Each row of a before or after table is a point. One or more steps were done to the points. Then noise was added and the rows were shuffled. The steps act on columns, c1 being the first. Name the steps. A step turns or swaps two columns, mirrors them in a line or flattens them onto one, adds a multiple of one to another, or multiplies or shifts one. Angles are multiples of 10 degrees, from the lower column toward the higher: turns from -170 to 170, lines from 10 to 170 but not 90. Use the fewest steps. Two steps may share a column if one is a turn and the other turns, adds or multiplies; they go together, in the order done. Otherwise the lowest column goes first.

Before, 12 rows:
[[ 1.4  2.4  7.3]
 [ 1.4 -3.9  7.5]
 [-1.0  3.1  3.1]
 [-6.9 -2.0  2.1]
 [ 5.6  4.7  2.5]
 [ 5.4 -3.9  3.9]
 [ 5.2 -1.8  2.0]
 [ 5.5 -0.6 -0.4]
 [ 4.7  0.7 -0.9]
 [ 3.1 -4.9  2.4]
 [-1.1 -5.2 -1.7]
 [ 4.6 -3.4  3.3]]
After, 12 rows:
[[-0.6 -0.7  8.9]
 [-0.6 -3.4 13.6]
 [-2.3 -5.1  4.8]
 [ 1.0  3.3 12.8]
 [ 2.1  6.3  8.4]
 [ 0.4  0.6  8.7]
 [ 0.2  1.1  4.8]
 [ 1.4  2.5  9.4]
 [ 0.7  2.3  5.6]
 [ 0.1 -1.6 10.3]
 [-1.2 -4.4  8.0]
 [-1.0 -3.2  7.7]]
Steps: flatten c1 and c2 onto the line at 70 degrees; shift c3 by 6.0

Before:
[[-2.1  3.5 -0.4 -6.0 -0.4  1.0]
 [-3.7  3.7 -0.8 -1.0 -2.2 -1.4]
 [ 1.8 -1.8 -1.5 -1.4  1.7  8.1]
 [ 4.0  2.9 -2.2  4.1 -6.2 -1.4]
 [ 0.3  1.5 -2.4 -2.0  4.2  3.3]
 [-0.4  0.9 -0.4 -0.5  0.3  0.7]
 [-2.7  2.2  3.4 -1.5  1.2 -0.5]
 [ 2.8 -3.1 -4.4  4.8 -3.3  2.3]
 [-1.3  0.8  0.9 -5.0  1.3 -1.4]]
After (9 x 6):
[[ -0.6   0.9   0.1  -3.1   4.1   4.2]
 [  2.1   3.7  -1.0  -4.8   3.7   4.3]
 [  1.6  -3.4  -5.5   1.4  -5.4  -8.2]
 [ -3.1   2.5  -3.0  -1.0  -7.5  -8.2]
 [  2.7   1.6  -3.6   1.4   4.6  -3.4]
 [  0.1   2.3   2.3  -0.6   1.8   6.8]
 [ -0.5   3.7  -1.5  -2.3  -1.0   9.6]
 [  1.2   0.6  -1.1   0.0   0.7   0.4]
 [  6.8  -2.0  -2.3   0.1   2.0 -10.3]]
Steps: turn c1 and c6 by -110 degrees; multiply c6 by 2.5; shift c3 by -1.0; turn c4 and c5 by -40 degrees

Before (12 x 9):
[[ 6.9  1.5  6.6  4.7  3.9  4.8  1.4 -2.0  0.4]
 [ 0.7 -2.0 -3.2  5.0 -3.7 -3.3  2.9 -4.4 -0.7]
 [ 3.8 -1.1  1.5  2.7  3.8  2.1  6.0  1.6  5.7]
 [-3.6 -1.7  2.2  2.0  1.6 -0.3  1.8 -0.3 -0.7]
 [-1.4 -0.7  2.7 -3.9 -1.6  0.8  3.9 -5.5  2.9]
 [ 2.0 -1.2 -3.5 -2.4 -2.8 -2.5  0.6 -0.9 -4.6]
 [ 1.2 -1.3  4.9 -3.4  4.6 -1.6  2.9 -1.8  2.2]
 [ 3.1  0.5  2.6  6.1 -7.3 -0.2 -0.6  3.6  0.4]
 [-2.3  4.1  2.8 -0.5  1.5  2.5  5.5 -0.3  2.6]
 [ 0.3  0.9 -3.9  4.5 -1.7 -8.9  2.1 -2.2 -3.2]
 [ 5.3 -0.9 -2.1  8.3 -5.1  2.2 -2.8  1.3  1.5]
 [ 2.8  1.8 -2.8  5.3 -3.3 -0.9 -5.1  4.3  4.7]]
After, 12 rows:
[[ 1.9 -1.9 -2.7 -1.1  1.9  2.9 -1.2 -2.4  4.9]
 [-0.9 -2.6  0.3  0.3 -1.9 -2.3  3.9  1.9  0.6]
 [ 7.1 -1.9  2.6  2.0 -2.5 -0.9  1.1  2.1 -6.2]
 [-2.0  2.9 -1.3  5.0  4.2  2.5 -5.4  4.4 -4.2]
 [ 5.5  2.5  5.6 -1.0 -3.8 -5.7 -4.4  5.0 -1.2]
 [ 2.6  6.5  3.2 -0.4 -0.8 -2.3  5.4 -0.4 -2.8]
 [ 1.2 -1.4  1.6  2.7  5.4  2.7 -6.0  7.8 -0.6]
 [ 1.6  0.8  0.2  4.8  7.2 -2.8 -2.7  5.3  1.1]
 [ 2.7 -3.0 -3.7 -3.4  3.5  2.3  1.1  5.9  1.2]
 [ 3.4 -2.1 -0.8 -2.3 -4.3 -4.9  1.0 -3.0 -2.9]
 [ 1.6  1.3 -9.4 -1.3  1.0  2.2  1.2  4.8  3.5]
 [ 2.2 -1.3  1.3 -6.3  1.9 -2.6  3.7 -2.9 -2.7]]
Steps: turn c1 and c7 by -50 degrees; multiply c2 by 1.6; turn c3 and c6 by -80 degrees; mirror c4 and c8 in the line at 40 degrees; turn c5 and c9 by -170 degrees

Before:
[[-0.8 -2.5  5.2  5.4  2.8 -2.0  0.0  1.2 -5.7 -2.3  1.5 -1.7  1.8  2.6]
 [-5.0 -0.4  1.7 -3.4 -0.6 -2.7 -0.7  0.3 -3.1 -2.5 -0.8 -5.1  0.2  4.0]
 [ 2.1  1.4  4.5 -4.3 -1.1 -5.1 -0.2  3.2  4.8  0.3  3.2  9.0  1.6  1.8]
 [ 0.5  2.2 -0.9 -0.1  3.4  0.9 -3.6 -3.3 -4.1 -2.0 -0.4 -7.5 -3.3 -0.6]
 [ 0.5 -0.9 -2.8  0.0 -5.0 -4.5 -3.4 -1.9  1.5  4.4 -3.0  0.9 -0.9  3.6]
 [-2.0 -1.0 -2.0  2.0  1.2  2.7  1.9  0.9 -2.3  5.8 -3.7  2.3  0.4 -2.2]
 [-6.1 -3.9  3.2 -1.3 -2.1  4.8 -4.9 -0.3 -0.2  0.2  1.3  2.8 -0.3 -4.8]
 [ 3.5 -2.0  1.0  1.7 -7.9 -2.1  2.4 -0.6  2.2  1.5 -2.7  0.7  3.4  1.9]]
After, 8 rows:
[[ 1.4 -0.8 -5.2 -0.2 -5.4 -1.7 -3.2 -2.3  2.2 11.0  3.3 -0.1  0.3  3.7]
 [ 1.5 -4.1  0.3  0.5  3.4  1.4 -3.2 -3.5 -5.4 -5.4 -0.2 -7.2 -1.7 -0.7]
 [-5.0  4.8  4.7 -1.8 -2.1  0.6 -5.3  0.0  0.0  0.5  1.0  3.0  0.1 -4.7]
 [-3.7 -1.5 -2.5 -3.4 -0.8 -5.2 -0.2  0.5 -4.1 -6.4  1.6 -4.6  0.3  4.0]
 [ 4.8  0.6  0.0  1.5 -8.4 -0.9  2.4 -0.5  2.9  3.9  3.6  0.6  3.6  2.3]
 [ 2.8  2.9 -1.5 -4.3 -1.6 -9.5 -0.2  2.9  6.7  0.9 -3.7  8.9  0.1  1.8]
 [-1.1 -0.1  1.4  2.1  0.9  4.0  2.0  0.4 -2.9 14.1  3.5  2.1  0.1 -2.0]
 [ 0.2  2.3  4.9  5.4  3.3 -1.7 -0.2  1.1 -7.4 -6.2  0.0 -2.1  1.1  2.6]]
Steps: shift c1 by 1.0; turn c2 and c11 by -150 degrees; add 0.3 times c12 to c2; add 0.7 times c4 to c6; turn c3 and c6 by -40 degrees; add -0.5 times c8 to c13; multiply c9 by 1.3; multiply c10 by 2.5

Before, 12 rows:
[[-2.4  4.1  3.1 -4.3 -2.9 -1.3 -3.4 -3.4 -2.4  3.5  4.8  2.1 -5.1 -0.1
   3.1  6.9  1.1  0.8  2.2  0.4]
 [-4.7  1.9  0.7 -0.9  1.5 -0.2 -1.3 -6.2 -2.9  2.5  2.9  2.4 -0.8 -2.7
   3.8  2.2  4.5  1.1 -0.1 -7.2]
 [-3.9  1.0 -1.6 -1.3  5.4  0.7 -2.2 -1.6  2.6  3.6  3.5  5.7 -4.2 -4.1
   0.8  2.3 -0.3 -0.2 -5.2 -0.5]
 [ 3.1  0.6 -1.6 -0.5  0.0 -1.4  8.2 -0.1  1.2  1.5  0.7  2.9  9.0  3.1
   1.2  2.0  1.5  4.5 -9.1 -1.8]
 [-1.3 -2.1  5.3  0.1  8.7 -1.8  7.3  1.4 -0.5  3.4  2.6  6.9  4.4 -4.4
   2.9 -1.9 -2.3 -2.7  2.1 -1.0]
 [ 3.3  6.0 -3.7  4.9  1.6  5.5  0.7 -3.6  2.2  6.6 -0.6  2.2  0.5 -5.2
   3.8  0.7  6.8 -1.7 -1.7 -2.9]
 [ 5.3  3.1 -1.4  5.8 -1.0  1.5  0.3 -5.3 -4.1  6.6 -2.8  3.4 -4.4 -0.5
  -2.7 -1.7  1.2 -1.5  0.7 -2.0]
 [-0.9 -0.1 -7.1 -0.2  2.0  2.7 -3.5 -4.5  3.3  1.1 -1.6  1.4 -2.0 -0.6
   4.6  7.0  1.6 -1.1 -0.4 -3.2]
 [-4.4 -5.5  1.8  2.5  0.7 -0.1  1.9 -2.2  2.4  6.8 -1.8  0.4 -3.4  1.3
  -0.7 -1.4  1.7  4.0 -3.5  5.5]
 [-1.1  0.5  1.8 -3.4  1.8 -1.4  0.8 -2.5 -1.7 -2.3 -2.2  4.5  0.2  0.2
  -2.1 -0.2  4.0  3.0  5.7 -2.0]
 [ 4.6  2.0  1.4 -1.2 -1.3 -3.6 -0.1 -1.1  3.6  4.8  0.3  0.5  1.9 -2.0
   0.7  0.6  1.4  0.6 -3.0 -8.6]
 [ 3.2  7.4 -0.5 -0.7 -2.0  4.8  2.8 -2.2 -2.1  7.4 -0.5  0.2  1.2 -2.3
   2.1 -2.2  1.4 -0.8 -7.8 -2.9]]
After, 12 rows:
[[ -4.5  -6.0   1.7   2.8  -0.9   8.1   2.0  -2.3   2.4   6.3  -1.2  -0.1
   -3.1   0.1  -1.3  -1.9   2.0   4.7   1.8  -5.3]
 [ -4.4   2.3   1.6  -0.7   0.2 -11.0  -3.2  -6.9  -2.8   1.7   3.0   2.8
   -0.2   0.0   3.5   2.5   4.9   0.8   5.7   6.5]
 [  4.7   1.4   0.9  -1.2   0.3 -16.2  -5.8  -0.7   3.5   4.0   0.6   0.5
    1.8   0.1   0.3   0.7   1.5   1.5   2.4   6.2]
 [ -1.0   0.6  -7.0   0.3  -0.3  -2.1   0.7  -4.4   3.1   1.4  -1.4   2.0
   -1.5   0.3   4.3   6.9   1.9   0.2   6.6   5.2]
 [  3.1   0.8  -0.9  -0.2   0.4  -4.3  -7.7  -0.1   0.8   2.3   0.5   3.1
    9.0  -0.2   1.4   2.2   1.8   5.2  -2.6  -4.3]
 [  5.7   2.4  -1.9   5.8  -0.3  -1.5  -1.6  -5.2  -3.9   7.1  -2.8   3.3
   -4.4  -0.4  -2.7  -1.4   0.8  -3.3   6.4   1.8]
 [  3.5   7.1  -0.6  -1.0   0.1   0.1  -4.5  -2.7  -1.9   8.5  -1.0   0.3
    2.0   0.3   2.1  -1.5   1.6  -1.9  -1.8  -0.2]
 [ -1.3  -1.6   4.8  -0.5  -0.5  -4.3  -6.2   1.4  -1.3   3.1   2.2   7.0
    4.3  -0.2   2.9  -2.2  -2.1  -2.5   7.7  -4.6]
 [ -1.0   0.4   1.0  -3.3  -0.2  -4.7  -1.8  -3.0  -1.7  -2.2  -2.3   4.3
   -0.5   0.0  -2.1  -0.7   3.5   2.5  11.4   1.3]
 [ -3.5   1.4  -2.2  -1.1   0.0  -0.5   1.3  -1.4   2.8   3.2   3.7   5.4
   -4.3  -0.7   0.5   2.0  -0.5   0.1   0.9   2.2]
 [  3.0   6.6  -3.9   4.6  -0.2   1.4  -2.5  -3.2   2.8   7.1  -0.6   1.3
    0.5  -0.5   3.4   1.0   6.4  -0.7   4.8   2.0]
 [ -2.5   4.6   2.7  -3.6  -0.6  -0.5   2.8  -3.0  -2.6   3.6   4.6   2.0
   -4.7   0.1   3.4   7.2   1.2  -0.1   9.0   1.8]]
Steps: multiply c5 by 0; add 1.5 times c20 to c6; turn c7 and c20 by -140 degrees; add 0.3 times c9 to c18; multiply c14 by 0; shift c19 by 6.0

Before, 8 rows:
[[ 2.0 -3.0 -3.2  1.7 -0.3  1.0  2.6 -2.1  3.5 -0.3 -3.6 -2.7 -4.3 -0.2
  -4.6  3.4  3.4  4.4  5.5 -3.0  1.0 -0.9  4.8  5.2  4.3 -0.3 -4.7 -1.2
   2.2  6.1  4.0  1.1 -7.2  5.5  4.2  2.2 -6.0  0.3  0.8 -0.3  2.8 -2.6
   1.7  0.8 -2.3 -5.1 -2.6 -3.5]
 [ 7.4 -4.1  1.2 -5.4  0.4 -4.7 -7.2  1.2  1.4 -1.5  0.1 -2.8  0.1  2.9
   1.9 -3.9 -1.3 -4.0  0.6  3.3 -4.2 -3.9 -1.8 -1.4 -3.8 -1.5  5.3  1.8
   0.6 -0.6 -4.5  0.4  3.2  0.4  1.3 -1.2  0.4 -3.6  1.4  0.9 -2.3  3.6
   2.2 -6.4  7.8  3.2 -0.1  4.1]
 [ 2.2  3.6 -0.3  4.3  4.5  3.9  4.1  3.2 -0.8 -0.4 -0.5 -3.0 -0.2  3.9
   3.4  4.1 -3.9  2.3  1.2  1.7  4.6  4.6  3.1 -2.4  4.0 -4.5 -3.4  7.3
  -5.9  0.4  2.5 -3.3 -6.2  4.4 -1.0 -1.2  2.2  1.3 -4.3 -5.5 -4.0 -2.4
  -4.7 -3.1  1.1 -4.0  4.0 -2.1]
 [ 9.1  1.0  1.0 -6.6  1.5 -3.9 -2.2  0.4 -2.6 -4.1  2.7 -5.7  2.6  2.5
   1.9 -6.6 -2.2 -5.8 -1.8 -0.8 -0.3 -1.5 -1.9 -4.1  0.5 -0.6  5.1 -2.5
  -3.2 -2.3  1.0 -0.8  4.6 -2.6  0.4 -2.6  1.7 -1.8  0.9 -3.4 -0.6  1.1
   0.2 -3.6  6.8  4.1  2.1  5.9]
 [ 2.1 -3.0 -2.9  2.7 -3.3  1.8 -0.7 -3.3  5.4  1.6 -4.0 -2.0 -3.1 -3.1
  -3.3  2.8  4.0  2.6  3.2 -1.7 -0.8 -2.7  1.2  1.8 -2.4  2.2 -1.9  0.7
   0.2  4.8  5.2  0.8 -5.1  4.1  3.6  1.9  1.1  0.3 -1.6 -1.5  2.2 -4.5
  -0.1  4.0 -2.9 -5.3 -4.4 -2.4]
 [-1.3 -4.7 -4.5  3.0 -1.9  2.1  2.2 -4.6  5.6  5.1 -2.4  1.9 -5.2 -0.2
  -4.5  1.8  1.8  3.5  3.3  0.8  1.9 -4.5  7.8  4.7 -1.2  3.3 -7.2  1.2
   1.1  2.8  1.7  1.1 -3.9  1.5  4.4  4.4 -3.5  3.2  2.5 -1.7  3.4 -4.5
  -0.9 -0.4 -1.8 -4.1 -6.4 -2.7]
 [ 2.9 -1.4 -2.2  0.6 -0.5 -4.3 -3.5 -2.0  2.1  0.7  0.6 -6.0 -2.0 -2.0
  -1.2  0.6  2.2  1.0  0.0 -4.7 -1.9 -2.6 -1.0  0.3 -0.8  2.6  2.9 -1.8
   1.7  0.0 -3.8  1.1 -4.2 -0.2  6.3 -3.5  0.7 -1.5  5.3  3.9  2.1  0.2
  -0.4 -4.3  2.8 -1.2 -4.7  4.0]
 [ 1.1  2.6  2.9 -1.3  1.5 -2.1  4.3  5.6 -1.7 -2.8  3.6 -3.6  1.8  0.2
   4.0 -2.5 -3.8 -1.9  1.2  1.5  0.0 -1.0  4.6 -0.1  2.9  0.1 -4.0  5.6
  -2.3  0.3  0.9  0.7 -6.4  1.3 -2.9 -7.1  3.6 -1.5 -7.0 -5.5 -4.6  1.0
  -3.1 -6.9  5.1 -4.0  2.3  1.7]]
After:
[[ -0.8  -4.8  -4.5   2.8  -1.6   2.1   1.2 -16.2   5.3   5.2  -2.6  -1.5
   -5.3   0.1  -4.9   2.2   1.4   3.7   3.4   1.0   1.4  -4.6   7.9   4.6
   -0.9   8.5  -1.2   1.1   0.9   2.4   2.2   1.0  -3.8   2.0   4.0   4.8
   -3.3   3.4   2.8  -2.0   3.2  -4.7  -0.9  -0.4  -2.1  -4.2  -6.9  -2.2]
 [  3.0  -2.8  -3.4   1.6   0.4   0.8   2.1  -9.6   3.4  -0.3  -4.0  -3.7
   -3.6   0.0  -4.4  -2.0   3.7   4.1   6.1  -3.3   1.5  -0.9   5.0   5.0
    4.2  -0.6   1.3  -1.0   1.8   6.0   4.0   0.6  -7.6   5.4   3.8   2.2
   -5.8   0.4   0.8  -0.4   2.4  -2.3   1.0   0.9  -2.2  -6.0  -2.7  -3.5]
 [  7.6   0.8   0.8  -6.6   1.9  -4.3  -1.5   3.2  -3.2  -3.9   2.5   5.9
    2.6   2.4   1.8  -6.5  -2.2  -5.5  -2.0  -0.8  -0.4  -1.8  -1.6  -3.7
    0.5  -1.4  11.5  -2.0  -3.0  -2.3   1.0  -0.6   4.7  -2.7   0.5  -2.3
    1.4  -2.0   0.9  -3.3  -0.6   0.8   0.4  -3.0   6.9   4.4   1.8   6.2]
 [  7.6  -4.3   1.1  -5.6   0.2  -4.7  -4.7   3.5   0.7  -1.2  -0.7   3.3
    0.2   2.7   2.4  -3.1  -1.3  -4.2   0.5   3.5  -4.0  -4.2  -1.5  -1.1
   -4.1  -3.5  11.8   1.3   0.4  -0.3  -4.6   0.3   2.8   0.0   1.0  -1.0
    0.1  -3.4   1.4   1.0  -2.4   3.5   2.3  -6.9   7.3   2.9   0.3   4.3]
 [  1.9  -3.1  -3.3   2.7  -3.3   1.9  -0.6  -5.1   6.0   2.0  -3.9  -2.8
   -3.4  -2.9  -3.6  -1.1   3.8   2.8   3.1  -1.6  -0.2  -2.6   1.0   1.4
   -2.4   5.6   4.5   0.5  -0.1   5.0   5.0   0.4  -5.4   3.7   3.4   2.2
    0.7   0.3  -1.8  -1.5   1.9  -4.4   0.1   4.2  -3.2  -5.3  -4.7  -2.2]
 [  2.7  -1.1  -2.3   0.5  -0.2  -3.8  -2.5  -0.5   2.4   0.5   0.5  -1.4
   -1.5  -1.9  -0.9  -5.9   2.4   0.8   0.0  -4.8  -2.4  -2.8  -1.3   0.4
   -0.4   6.8   9.2  -1.7   1.3  -0.3  -3.7   1.1  -4.0  -0.1   5.9  -3.4
    0.3  -1.2   5.4   3.8   2.3   0.3  -0.4  -3.6   2.4  -1.4  -4.9   4.3]
 [  0.4   3.2   0.0   4.6   4.7   4.2   2.8  -1.3  -0.1  -0.7  -0.3  -5.1
    0.0   3.8   3.5  -2.3  -4.0   2.4   1.8   1.4   5.2   4.7   3.0  -2.5
    4.1 -10.8   2.9   7.2  -5.8   0.3   3.1  -2.7  -6.3   4.6  -1.4  -0.9
    2.2   0.9  -4.1  -5.8  -4.6  -2.7  -4.9  -2.6   0.5  -4.1   4.1  -2.4]
 [  0.0   2.6   2.9  -1.5   0.9  -2.4   3.4  -1.1  -1.3  -3.0   3.8   1.7
    1.4   0.5   4.1  -3.9  -4.0  -2.3   1.5   1.5   0.1  -1.3   4.3  -0.5
    2.9  -0.3   2.4   5.5  -2.1  -0.2   0.9   0.2  -6.4   1.1  -2.6  -7.3
    3.9  -1.3  -7.2  -5.7  -4.2   0.9  -3.4  -7.0   5.4  -3.2   2.5   1.1]]
Steps: add 0.3 times c29 to c1; multiply c7 by 0.7; add -1.5 times c23 to c8; turn c12 and c16 by 80 degrees; multiply c26 by 2.5; shift c27 by 6.0
